Rows are points. Before rounding, the points of a table are all equally far from one centre. They may lie mostly on one side of it. Write the centre, to within rounding.
In the rows, zero is written as 128.

Points:
[[ 90 128]
 [ 71 118]
 [114 127]
 [ 63 109]
 [ 59 101]]
Centre: [100  86]

Points:
[[146  78 131  68  73 135 150 104 156]
 [151 159  87 109  72 197 113  58 123]
 [138  97 148  64 109  96 168  98 145]
 [127  98 102 104  78 162 168  31 107]
 [194 127 156  94  70 129 184 115 119]
 [196 185 110 105  68 159 179  91 140]
 [196 127  62  99  73 147 111  76 141]
 [ 94 106 132  91  56 112 160  73 127]
 [104 114 125  69 107 112 195  58 111]
 [139  92 107 137  91 108 175  63 119]
 [103 136 104  97  38 143 179  64 112]
 [145 110 179 127 108 137 155  77 126]
 [142 132 119  80  54  89 149 101  63]]
Centre: [149 142 113  87  96 136 143  84 117]

Points:
[[106 118 181 118 150 120  25 129 124 136 131 123 215 142 175  87  62 185
  158  80]
 [122 121 154 189 135 184  85 146  75 148  78  52 171  92 138 136  98 139
  172 158]
 [ 74 149 146  78 103  69  88 137  42 194  52 130 152 104 174  95 107 189
  179  54]
 [ 59 131 119 163 175  86 121 126  80 154 127  51 157  91 147  87  87 202
  145 134]
 [164  93 127 124 100  81  92 124 125 174  71  80 155 122  88 105 133 144
  191 190]
 [ 71 101 103 102 105 158  81  94  89 175  65 133 188  98 121 196  91 149
  164 124]
 [107 152 113  75 139  95  25 105  59 149  32  58 163  81 127 176  97 153
  146  80]
 [147 143 153 168 122 113 100 157  99 177  89 141 114  69  72 152  98 189
  167 160]
 [155 132 137 158  76  80 100 137 104 164  46 109 199  59 143  85  76 172
  172 140]
 [161 117 148  86 124 119 135 170 122 161  88 108  90 167 137 126  46 182
  105 112]
 [104 120 147 128  80 148 130 113  81 113  88 135  69 123 146  86 131 188
  146  77]
 [125 134  97 100 142 176  69 129 104 215 105  91 201 158 130 148  59 179
  151 101]
 [113 168 179 107 134 102  31 195 124 186  19  82 142 141  80 123  98 165
  157  98]
 [134  99 153 157 117  98 105  93  52 123 101 107 173  62 127  74  53 127
  111 133]
 [102 108 159 166 140 174 107 110 110 128  91 117 195 114  66 134  94 128
  181 152]
 [122 166 121  86 108 142  62 191 139 182  89  99 180 109 156  96  94 189
  190 162]
 [105 111 136 126  73 116 110 130  94  99  84 115 176 143  72  92 104 161
   88 148]
 [122  69 122 145 129 132  50 108 117 142 120  49 159  86 139 103 163 130
  196 103]
 [132 108  96  60 147 111  35  97 149 126  37  64 167 105 156 116  68 184
  138 108]
 [129 107 151 180 114 147 113  70 118 130  74  92 175  83 190 156  88 133
  141 120]
 [107 139  84 117 138  92  36 138  88 136 106 134 147 170  86  97  75 138
   82  87]
 [ 95 161 155 137 153  28  81 112  47 136 115  81 144 122 165 134  55 201
  138 111]
 [140 156 157  94 129 149  95 121  80 120 131  47 191  76 163 150  86 187
  152 146]
 [150 152 130 140 108 185  55 112 140 145 122  95 184  84 139 146  98 164
  186 143]
 [112 141  89  76 143 174  88 137  88 211 121  94 177 129 151 104  44 152
  149 132]
 [133  86 116 150 181 134  66  42  76 158  60  77 162 110 145 116 104 190
  147 156]
 [145  56 113 128  91 112  86 128 132 177  92 110 103 120 177 131  91 150
   84 113]]
Centre: [115 127 146 115 138 110  84 127  99 153  81 107 146 119 132 116 102 156
 151 107]

Points (27 x 24):
[[186 161 113  87 136 114 169 144 162 119 224 139 136 118  53 150  41 149
   87 112  99  92 160  77]
 [184 107 135 152 133 138 140 211 187 124 161  92 141 216  25 169 116 165
  104  74 125 122 129  95]
 [167 140 153 164 137 127 105 125  89 134 176  97  42 133 154 120 165 145
   70  84 104  95 158  87]
 [202 183 119 114  95 124 163 142  53 135 216  87 107 132  91 163 115 188
   62  75  88 107 159 133]
 [117 134 117 180 140 113 149 159  84 177 155 127  85 101  88 137  78 181
   65  66 108 115 154 172]
 [142 142 146 128 111 118 128 152  39  53 186  82  89 177 136 176 115 185
   72  52 115 135 129 106]
 [124 141 130 127 131  81 191 246 146 114 186 114 105 144 147 140  94 124
  139  45  97 160  95  84]
 [143 145 142 106  77 143 183 132 160 126 150 180 127 103 191 102  87 151
   88  96 162 151  99  89]
 [162 187 134 138 129 126 189 182 180 128 170 104  53 162 142  88 123 150
   42 114 111 172 134 121]
 [133  87 159 161 148 154 136 128  72 107 151 104 133 129  42 112 127 125
   77 133 111 143 121  90]
 [149  93 216 135  98 159 105 200  68 145 200  92 110 178 103  84 119 116
   98  89 124 109 113 140]
 [131 130 156 126 163 104 128 165  57 114 200 102 173 139  77  98  87 158
  104 158 119 198 137  93]
 [144 162 119  97 135 143 119 200 198 117 199 114 139 134 158 130  56 212
   43 107 125 126  89 154]
 [195 142 170 122  92 117  95 201 125 164 232  94 101 189  99 198  74 152
   96 122  88 136 170 168]
 [108 115 173 138 134 169 159 189 133  71 137 114 145 176 151 130  64 183
   40 124 178 164 121 119]
 [212 157 224 135 123 158 179 181  74  83 175  97 138 140 105 163 115 194
  121 146  63 160 119 119]
 [177 127 123 136 118 102 135 128 151 165 195 134 116 171  95 138 107 143
   49  16 161 191  96 136]
 [148 153 143 203 102 171 158 144 150 119  96 123  99  98 143 133 136 158
  109  78 104  83 143 115]
 [165 127 117 175  90 193 129 169 124 173 135  83 124 157 109 165  73 157
  169  75 133 118 173 153]
 [198  37 182 130  78 144 170 164 137 110 203 150 111 133  65 153  59 167
  128 150 127 161 157  88]
 [109 181 181 124  84 129 119 175 135 124 113 157 112 130 105  93  70 154
   42 134 116 175 131  93]
 [188 169 170 125 120 115 191 103 147 127 203 173 132 145 105 124 141 150
   96 146 124  95 109 168]
 [201  86 144 127 161 154 143 146  60 101 161 115  63 185 132  77 117 153
   99  89  82  82 110 134]
 [160 209 165 189  85 134 130 160 142  80 188 109  60 172  73 144  81 163
   67 102  96 139 110 106]
 [180  97 176 152 171 154 169 245 126 101 209 113  68  90 114 150 122 201
   72  74 151 148 163 121]
 [200 115 140 202 102 148 125 168  56 122 174 162 134 160 131 157 104 207
   85 126  93  79  74 101]
 [201 134 106 122 122  62 130 157 105  86 134 113 120 185  77 185  88 176
  147 106 147 170 206 116]]
Centre: [180 125 154 132 122 120 137 173 128 121 167 122 122 143 121 132  93 168
 104  96 121 134 133 113]

Points:
[[129 177 148  99 112 118 178  89 103  39 139 156 166 184  52 175  50 130
  114 138 111  93 108 121]
 [106 118 104 144 150 100 109 121 129  58 138 164 176 163  98 165  82 177
  172 120 140  39  54 142]
 [110 176  85 137 189  75 106 133 111  94 114 170 140 146 101 226  47 138
  144 117  94  83  73  56]
 [106 159 141  91 106 133  66 142  83 113  84 176 130 178  67 181 120 189
  171 111 127 100 108 130]
 [116 185 142 153 176  87 123  94 136  85 136 185 192 138  95 220  29 118
  154 156  98  84  90 130]
 [144 150 144  84 151 113  83 105  91  59 154 161 159 168  42 218 103 136
  132 130  89  82  67 107]
 [167 191 110 106 188  92 128  49 143  99 123 152  85 143  70 218 109 149
  126 117  62 102  74 147]
 [104 122 134 146 175  85  75 122 158  96 135 172 151  94  63 139  93 128
  151 143 108 104 122  77]
 [ 51 173 129 134 185  88  96  96 160 105 128 174 116 143  87 206  78 167
  113 126 138  97 120  98]
 [105 175  93 107 115  96  98 174 160 121  88 124 105 147 108 185  55 182
  131 135 134 120  78 126]
 [106 169 114 152 184  83 101 152 108  99 107 186 157 143  60 190  94 215
  121 120 145  91  90 119]
 [ 68 178 155 126 123 106 100 132 136 107 163 141 140 121 119 142  91 162
  150 136 103 112 124  84]
 [111 172 183 122 152 117 131 120  83  78 126 152 165 154  41 200  86 147
  112 104 118  70 122  64]
 [150 161 142 120 148  64  89 102 139  87 180 193 181 138  64 166  80 156
  153 105 108  82  88  99]
 [ 92 176 143 164 170  92  89  79 104  55  93 150 155 185  93 234  80 113
  156 110 111  92 110  81]
 [ 85 178 144 146 163  76  94 115 137 105  97 208 146 123  85 189  61 158
  187 153 108  77  98 138]
 [155 195 135 111 162  89  78 116 117  83 123 185 164 170  66 242  67 132
  139 132  99 124  76  72]
 [115 177 125 150 178  91 125 135 110  75 150 213 120 109  68 187  41 129
  159  86 100  89  83 108]
 [132 143 129 126 151  58  59 101 105  76 140 202 131 186  97 168  96 142
  131  95 105 115 111  96]
 [107 162 139  98 183 148  89  73 133 107 120 189 148 140  87 233  83 175
   84 126  99  61 151  90]
 [112 164  81 157 160  94 111 119 108  71 176 158 150 169  62 219  72 116
   95 104  94  63  93 125]
 [ 92 150 149 122 129  62 106 113  94  77 112 146 127 162  81 185 108 149
  178  90 147  72  75  88]
 [ 86 117 115 122 171  95 123 100 129  65 129 218 142 144  72 195  59 103
  193 144 100 111 125 111]
 [132 123 162 130 142  93 105 111 134 104 106 160 110 147  38 219 101 128
  156 101  93 156  74  42]
 [ 87 145 109 124 154  66 124  78 152 100 109 227 163 142  95 233  94 142
  131 120  95  96 126  57]
 [136 152  95 146 184 100  74  97 132  50  94 155 166 127  30 128  54 170
  144 122 132 128 110  96]
 [132 150  80 137 184  70 130 101  83  61 148 174 118 162  80 179  55 147
  159 150 123  97  92 144]
 [ 97 172 118 134 178  85 137  92  90  48 123 186 156 174 108 216 114 144
  127 139  78 109  91  62]
 [107 192 143 116 166  99 152  85 121  90 169 168 122 154  60 190 116 117
  156 160 121 119 111  68]
 [122 151 125  79 177  59  98 104 127 108 144 206 159 103  72 174 120 155
  155  89 104 107  97 118]
 [ 79 176 107 107 152  63 118 152 101  71 135 174 156 153  74 161  73 138
  122 102 128 100 122 108]]
Centre: [137 149 107 138 133 145 129  94 134 105 100 161 147 140  91 182  93 142
 136 111 108 109  96 115]

Points (31 x 24):
[[175 193 116 105 159 138  99 127  81 137 136  93 125  79 125 158  46  91
   73  61 102 138  61 135]
 [196 148 126  43 130 179  94 148  97 179 123 171 133 144 111 140 117 142
   76 102  49  95  82 137]
 [151 175 125  42 183 132  83 145  66 191 136 172 121 153 129  90  91 121
  126  80 101  87  86 136]
 [204 124 121 158 124 137 142 116 130 125  97 113 101 117 165  88 100 119
   47  86  25 146  98 143]
 [159 151 139 128 121 104 117 113  69 126 127 117 154 155  76 179  96  78
   98  51  21  16  98 156]
 [215 139 123  82 145 168  95 100  50 126 129 137 145 139 168 143 140  68
   94  95  77  72 106 132]
 [162 173 114  76 157 110 106 117  36 143 144  92  95 118  95 139  74 124
   57  69  98  82  60 109]
 [115 129 118 134 136 139  98 134 158 192 147  84 139  85 118 209 147 129
   97  78  41  90 118 132]
 [155 112 130 140 144 146  95  83  37 177 157  91 112 117 131 150 120  75
   84  92  50  93 144 129]
 [150 130 125 110 169 140 102 135  77 141 149 123 140  59 164 129  72  95
   54  94  57 136  63 127]
 [209 104 108 102 121 155 117 146  50 137 137 117 126 110  92 160 116  57
  107  69  14  67 128 114]
 [146 102 153  69 125 180  77 168  97 159 143 111 146  72  97 132  90  89
   95  84  56  78 108 188]
 [169 101 115  59 120 160  88 124 142 173 111 131 128  87  91 156  73  50
  111 128  54  88  77 138]
 [155 118 130 128 162 114  43 124  89 110 121 136 129 139 183 103  90 130
  101 129  48 101  52 149]
 [134 144 114 150 150 165  92 127 126 169 112 148  99 148 138 126 123 181
   39  62  32  61  84 126]
 [214 126 149  80 137 120 111 116  76 149 155 134 167 167 132 143  58 146
   67  94  85  93  63 109]
 [196 113 110  87 128 133  76 130 146 161 167 135  46 121 132 109 145  94
   67  67  93  36 101  90]
 [202 182 116  59 163 176  96 117  50 122 153 113 126 173 139 134 118  87
   93  81  39  73 103 128]
 [154 110 101  70  96 159 105 139  81 139 106 147 136 158 136 112  98 126
   53  67  53 109  85 106]
 [180  85 183 125 157  88  80 119 136 126 125 120 144 144 164 111 136 101
   49  66  39 119 121 162]
 [192 128 104 145 133 160  77 150 100 156 186  93 116  74 120 147  92  72
  112  89  42 143 135 154]
 [181 128  81  88 184 151 101 146  82 131 157 122  89 105 170  83 129  68
   55  57 105  63 112 121]
 [188 117 147  78 153 215 126 171  72 152 135 114  89 131 126 110  81  92
  140  94  88 125  72 116]
 [185 162 137  29 149 159 102 107  84 133 131 109  92 132 134 110  79 109
  105  87 102 100  35 154]
 [149 131  88  79 109 183 123 130  83 117 110 134  69 123 176  83  79 125
  131 126  30  93 118 118]
 [153 168  83 134 161 165  97 134 140 109 182  91 149  86 150 165 113 132
   77  48  90 131  91 142]
 [138 105 128  57 177 141  68 147  98 153 133 146 150 124  94 158 134  86
  118 102  29 103  64 160]
 [162 169  94  93 167 185 149 118 102 178 146 126 144 113  93 185  99  98
  104  94  19  77  69  93]
 [185 112 109  86 127 158 105 115  86 133 168  89  94 105  83  85  78  65
   86  94  48 133  88 131]
 [135 162 137 129 128 170 112 112  71 157 100 147 189 137 144 132  77 115
   93  75  45  75  60 140]
 [140 126 111  71 163 174 105 130  90  73 135 167 131  71 131 177  90 111
   97  76  85  84  51 124]]
Centre: [162 142 134 114 162 121 125 136 131 129 126 125 105 127 121 136  92 114
 116  87  75  77 125 132]

Points (31 x 24):
[[101 188 128 128 158 129 127 161 172 133  71 124 134 196  82  98 189  96
  105  87 108  95 165 196]
 [128 140 160 139 184 106 164 119 179 154  79 200 138 177  91 116 190 142
  129 101 100  90 178 212]
 [113 145 114 132 159 150 141 148 159 200  77 198 124 152  63  68 174 166
  102  70  83 109  78 211]
 [139 116 143 122 121 111 129 139 119 113  73 131 174 175  93  92 161 149
  113  37 118  52 148 224]
 [ 74 158 152 152 169 137  88 150 124 148 121 199 147 154  92 130 203 114
  122  83  67  89 110 234]
 [147 145  73 135 135 151 127 144 111 142  96 168  98 173  77  92 249 163
  101  60  91  88 124 204]
 [107 157 139 186 166  98 162 170 182 154 109 178 103 205  83 129 193 131
  120  60 130 107 115 197]
 [ 94 163 137 185 128 122 143 131 166 135  98 177 119 178  55 113 162 132
  116 102  70 147 134 169]
 [159 172 102 125 117 129 132 109 175 170  98 211  89 188  88  90 110 191
  120 104  95  94 118 215]
 [107 171 143  94 149 146 124 158 170 155  46 137 117 153  59 138 168 117
  148  97  92  87 132 169]
 [149 118 140 110 160 143 117 109 162 126  81 114 105 204  94  93 182 103
  123  43 127  86 147 216]
 [102 159 119 111 134 137  88 153 174 189  84 196 157 178  53 160 136 127
   92  43 144 123 143 189]
 [135 145 107 175 117 160 103 160 202 146  91 182 144 161 140 104 164 137
  115 137 125 135 157 209]
 [130 140 131 103 119 109 100 164 113 155 119 182 141 148  60  97  91 166
  137 120  62 117 147 166]
 [ 97 138 147 160 143 154 155 144 178 148  97 164 125 201  86  97 177 101
  101  59 102 109 131 189]
 [103  99 114 148 151 111  89 179 125 170  67 185 151 176  98 145 129 132
   80  52 104  99 150 223]
 [111 124 152 171 107 112  89 159 173 153 116 198 156 140  59 129 161 151
  102 115 137 140 123 210]
 [ 67 153 121  92 160 161 143 127  90 189  74 196 149 142  83 141 188 178
  103  79 127 107 131 197]
 [110 114 165 132 186 127 140 152 125 157  97 181 107 183  77 140 158  91
  119 101 102 114 120 202]
 [135 161 141 119 134 139 198 166 141 142  86 177 126 170 123 135 188 130
  135  69 114  67 121 187]
 [104 134 153 130 113 115 131 122 132 145 103 166 117 193 101 117 203 138
   89  76  55 141 117 144]
 [ 80  90 124 158 138 160  96 130 130 145  96 189 176 201  77  98 186 170
  112  95  84  96 146 190]
 [119 150 145 159 152 129 118 170 130 166  78 123 112 181 100 115 210 134
  102  81  78  86 181 228]
 [115 141 162 152 156 144 108 153 132 158  79 167 116 207  53 120 186 116
  107 124 109 113 113 182]
 [138 151 168 131 162 134  80 146 148 148  82 210 196 182 128 132 166 120
  129  55  87 113 103 198]
 [123 142 162 134 156 155 158 165 132 161 101 168 107 154  85 161 201 159
  101  33 140  92 124 196]
 [115 125 141 128 114 125 132 169 164 148 107 197 156 167  46  87 168 141
  118 114 109  88 147 197]
 [ 65 162 115 119 133 178 102 104 188 163 105 207 131 153  64 117 128 129
  113  93 104 134 134 173]
 [116 107 108 139  92 118 137 173 129 167  90 150 147 188  65 116 156 147
  121  50 103 113 161 222]
 [140 162 191 147 143 132 173 117 103 187 109 185 120 180 107 122 167 123
  104  66 106 102 159 193]
 [112 121 153 156 142 110 101 175 114 120  78 177 190 154  68  78 181 142
  127  74 124 102 131 186]]
Centre: [133 152  87 148 166 107 101 102 140 181 133 132 148 145 115 126 156 153
 127  86 122  84 120 166]

Points:
[[ 70  87 154  63 120 155  73 162 112 194 134  78  91 142 126 122  94 128
   94 183 188 101 146 146]
 [ 88  95 163  56 104 138  79 167 131 184 104  96 159 134 122 118 102  88
   81 161 151  80 143 111]
 [ 80  81 150  74 115 109  85 155 134 243 101  89 117  98  76 124  93 134
  111 190 121  77 173 145]
 [ 98  84 165  90  87 143 119 143 135 210 123 127  99 134 120 103  76 133
  116 194 145  58 188 126]
 [102  72 154  76 102 110  64 169 124 221 122 130 114 112  97  99 104 113
   83 172 177  95 149 150]
 [ 86 107 202  50 112 127  91 153 128 230 133 112 119 112 117 136 104 153
  111 171 160  85 138 140]
 [ 59  91 149  76 114 161 101 153 133 219 113 118 100  84  94  91 112 103
   83 165 128  65 181 115]
 [ 78  88 145  50 117 151  46 189 134 196  98 116 112 114  94 149  99 110
   82 204 160  90 149 146]
 [ 57  79 160  60 120 153 101 173 122 199 132 102 108 119 121 118  95 133
  103 204 180  93 179 127]
 [111  77 196  69  83 132 106 173 120 196 109 102 109  86  95 106 100 106
   93 193 184 100 178 130]
 [ 58  99 157  54 107 184  79 184 116 183 112  89 125 129 104 129  66 109
   90 156 174  98 177 139]
 [101  97 138  37  84 155  92 168  98 178 104  72 115 121 105  88 100  91
   89 160 179  85 157 142]
 [ 69  95 158  58 137 162  94 203 115 211 123  71 101 133 117 149  90  70
   80 134 146 106 163 143]
 [ 72  94 167  71 103 167  78 144 136 203 124 118  97 103 101 131 101  99
  118 157 203  81 157 124]
 [ 99 109 178  68  99 135 102 181 124 229 104 120  85 129 101 112 125 140
   95 169 162  93 149 113]
 [ 84  76 167  62 110 147  75 172 110 211 111  79 126 134 134 112  90 115
   56 177 150 120 179 122]
 [ 57 102 166  82 140 157  83 182 116 249 110 122 142  98 135 113 123 125
  102 172 149  75 171 128]
 [100 114 178  56 130 182  82 156 122 193 121 103 130 126 108 110  97 164
   96 153 160 103 153  94]
 [ 62 103 187  83 109 127  83 161 119 198 125 100 153 112 107  93 108 123
   98 200 145 121 180 142]
 [103 104 163  73  69 168 107 176 125 197  85 102  97 120 123 131  68 136
   69 159 153  46 133 148]
 [ 73  86 180  71 101 151  78 179 140 189  93  76  96 122 131 140 104 107
  113 188 168 112 145 151]
 [108  67 147  80 101 167  79 202 105 200 117 127 137 125 137 117  95 185
   83 193 160  87 151 125]
 [ 98  92 147  54 100 136  77 174 107 212 104 112 102 141 101 126 108 153
  127 191 134 100 165  92]
 [ 81 104 175  93 103 112 143 140 111 179  96 115 121  98 120 118  82 131
  113 212 172  79 180 143]
 [ 66  90 117  76 106 161  94 170  96 191 121  58 105 126  80 102 111 121
  101 149 135  71 179 100]
 [ 81  97 198  55  89 151  79 157 101 195  99  95 117 101 134 124  92 127
   86 190 160  63 160 134]
 [ 78 118 170  51  99 168  91 180 123 214 125 105 119 114  95 103  62 112
  114 169 118  68 147 125]
 [ 75  97 168  76 111 171  87 180 143 206 119 103 113 112 114 119  61 130
   99 202 182  69 172 152]]
Centre: [133 121 123 102 105 163 106 160 105 192 141 102 125  85 120 161 113 120
  99 164 131 105 172 155]

Points:
[[146  97  88 104 158  48  78 114 152 203  87 104  90  68 157 102 125  90
  154  69  94 149 136 153]
 [155 123  92  82 166  55 119 108 156 173 120  82 109  59 180  86 144 119
  182  83  59 172 128 146]
 [173 141  63 103 123  70 127  86 152 180 104 108 110  45 123  98 147  87
  168  93  99 170 150 155]
 [163 126  83 112 158  55 126 142 138 167  87  55 116  61 121 106 116 107
  203 109  80 142 118 173]
 [163 135 111  83 142  63 122 127 182 204  98  82  89  61 140  92 138  98
  181  80  76 150 126 181]
 [159 114 121 121 175  78  89 112 162 203  86 114 138  44 153  94 151 120
  169  63  51 183 139 160]
 [169 134 106 106 139  66 104 157 152 213  88  86 103  46 131 160 143 109
  184 109  72 127 163 173]
 [147 116 106 114 163  57 103  78 147 191  86  68 149  69 123  94 125  93
  205 113 105 165 136 190]
 [150 148 115 104 157 106 101 155 156 219 108  73 125  65 119  99 118  82
  197  56  97 160 120 181]
 [179 127 122 114 146  94 143 138 184 185  74  67  89  77 161 119 134 125
  172 108  38 169 145 178]
 [135 121  83  94 203  96 113 112 154 191  75  94 111  72 168 133 175 111
  187  69  78 154 150 172]
 [126 121 101  98 148  54 112 136 158 139  82  64 106  30 155 113 134 123
  182  70 105 139 159 144]
 [141 116 122 125 170  66 120 143 166 168  83  63 133  57 124 120 148  79
  176  97  58 127 145 152]
 [136 115 105  75 159  65 118 133 171 156  68  95  83  61 125 113 133  88
  190  98 103 133 125 134]
 [194 152 107 109 123  55 120 115 172 169  94  57 120  59 148 113 121 119
  190 105  78 150 121 138]
 [130 136 120  77 149  72  95 156 171 204  87 104 101  59 134  94 156 108
  183 107  84 170 142 158]
 [106  99  77  70 134  84  82 126 163 167  86  89 117  40 131 118 135 134
  174  94  98 196 144 186]
 [149 140  80 129 163  76  71 120 187 197 104  80  89  55 138 112 130 119
  179 115  87 161 105 134]
 [169 162 121 120 156  98 110 122 170 164  73  70  81  40 144 128 110 106
  181  72  76 181 151 154]
 [166 162 130 129 145  60  95 129 110 196  76  96 100  83 134  92 177 111
  169  97  69 144 143 165]
 [174 146 129 105 145  76 115 107 147 185  78 102  79  57 106  66 131  89
  161  95  83 147 146 190]
 [140 143 119 100 175  93 122 119 159 208  55 110  68  50 118  88 122 131
  173  51 103 143 129 170]
 [174 116 124 113 171  75 103 165 160 201 104  70 136  63 118 111 109  90
  144 107  73 161 107 204]
 [124 146 118  89 176  58 100  83 142 177  84  66 103  53 110 118 130 103
  174 106 106 121 169 194]
 [155 136 103  98 172  95 105 140 133 201 108  71 124  72 103 118 132  72
  191 127  71 178 106 143]
 [157 125 103  86 179  67 107 148 157 170  74  92 122  70 122  96 132  84
  186 121  86 152 141 164]
 [159 119 106 105 155  78 114 138 176 199 107  67 142  27 135 107 136  84
  177 115  80 166 126 170]
 [164  96 144  95 161  34 111 136 123 141  83  72 115  70 111  92 128 126
  208 114  99 151 114 167]
 [127 100 101  86 148  75  78 142 163 201 105  76  84  68 114  91 155 100
  197  89  93 142 124 169]
 [171 120  95  90 152  67 119 145 129 171 131 100 141  30 140 119 128  68
  184  71  74 134 139 144]]
Centre: [143 108 136 121 143 125 122 108 130 166 136 112 118  88 136 135 121 148
 154 100 111 141 131 161]
